Every row gives one point. Each copy is the shape, with its points in the same order, stretched, turned, moved and blurred by noise. Say if it was mirrored as well.

Shape, 9 rows:
[[-0.37 -0.61  0.32]
 [-0.67 -0.27 -0.42]
 [-0.13 -0.31 -0.36]
 [-0.04  0.10 -0.04]
 [ 0.19 -0.04  0.50]
 [ 0.30  0.06 -0.09]
 [-0.17 -0.35  0.10]
 [-0.22  0.09  0.00]
 [ 0.14 -0.15  0.24]]
Copy 1 (9 x 3):
[[ 0.02 -0.62  0.68]
 [-0.11 -0.81 -0.11]
 [ 0.39 -0.62  0.05]
 [ 0.12 -0.09  0.07]
 [ 0.17  0.08  0.54]
 [ 0.47 -0.03  0.02]
 [ 0.13 -0.49  0.36]
 [-0.05 -0.18  0.10]
 [ 0.29 -0.13  0.43]]
Copy 1 is: only turned
Copy 2:
[[-0.55 -0.47  0.14]
 [-0.56 -0.26 -0.75]
 [-0.13 -0.34 -0.45]
 [ 0.01  0.08 -0.11]
 [-0.01  0.04  0.57]
 [ 0.32  0.02  0.01]
 [-0.27 -0.33 -0.03]
 [-0.19  0.11 -0.11]
 [ 0.05 -0.14  0.21]]
Copy 2 is: only turned
Copy 3 (9 x 3):
[[-0.67  0.03 -0.06]
 [-0.32 -0.75 -0.25]
 [-0.17 -0.27 -0.51]
 [ 0.17 -0.14 -0.04]
 [ 0.01  0.38  0.19]
 [ 0.24  0.18 -0.27]
 [-0.36 -0.09 -0.13]
 [ 0.07 -0.28  0.07]
 [-0.11  0.24 -0.06]]
Copy 3 is: mirrored
Copy 4:
[[-0.69  0.15  0.35]
 [-0.74  0.08 -0.46]
 [-0.34  0.34 -0.21]
 [ 0.07 -0.03 -0.01]
 [ 0.18 -0.05  0.47]
 [ 0.25  0.10  0.00]
 [-0.37  0.12  0.17]
 [-0.10 -0.16 -0.01]
 [ 0.03  0.05  0.28]]
Copy 4 is: mirrored

Shape:
[[ 0.36  0.29 -0.38 -0.28]
 [-0.29 -0.33 -0.43  0.16]
 [-0.01  0.21 -0.36  0.42]
 [-0.02  0.49  0.25  0.05]
 [-0.25  0.21 -0.26 -0.09]
 [-0.01 -0.14  0.10  0.48]
 [ 0.61  0.02 -0.05  0.10]
 [ 0.11 -0.39  0.12  0.12]]
Copy 1:
[[-0.02 -0.62 -0.30  0.45]
 [ 0.47  0.16 -0.39 -0.06]
 [ 0.13  0.15 -0.56  0.53]
 [-0.46  0.01 -0.10  0.29]
 [-0.02 -0.01 -0.43 -0.05]
 [ 0.24  0.33  0.00  0.32]
 [ 0.17 -0.40  0.22  0.64]
 [ 0.34  0.03  0.27  0.07]]
Copy 1 is: mirrored
Copy 2 (8 x 4):
[[ 0.16  0.52 -0.27  0.07]
 [-0.53 -0.13 -0.34  0.33]
 [-0.35  0.30  0.15  0.31]
 [-0.15  0.32  0.34 -0.31]
 [-0.41  0.28 -0.16 -0.05]
 [-0.25 -0.17  0.23  0.21]
 [ 0.37  0.17  0.02  0.24]
 [-0.04 -0.32 -0.11  0.13]]
Copy 2 is: only turned
Copy 3:
[[ 0.07  0.52 -0.52  0.22]
 [-0.68 -0.08 -0.43  0.24]
 [-0.47  0.35 -0.04  0.57]
 [ 0.04  0.18  0.41  0.12]
 [-0.41  0.26  0.00  0.00]
 [-0.30 -0.31  0.07  0.58]
 [ 0.14  0.18 -0.45  0.48]
 [-0.10 -0.45 -0.30  0.31]]
Copy 3 is: only turned
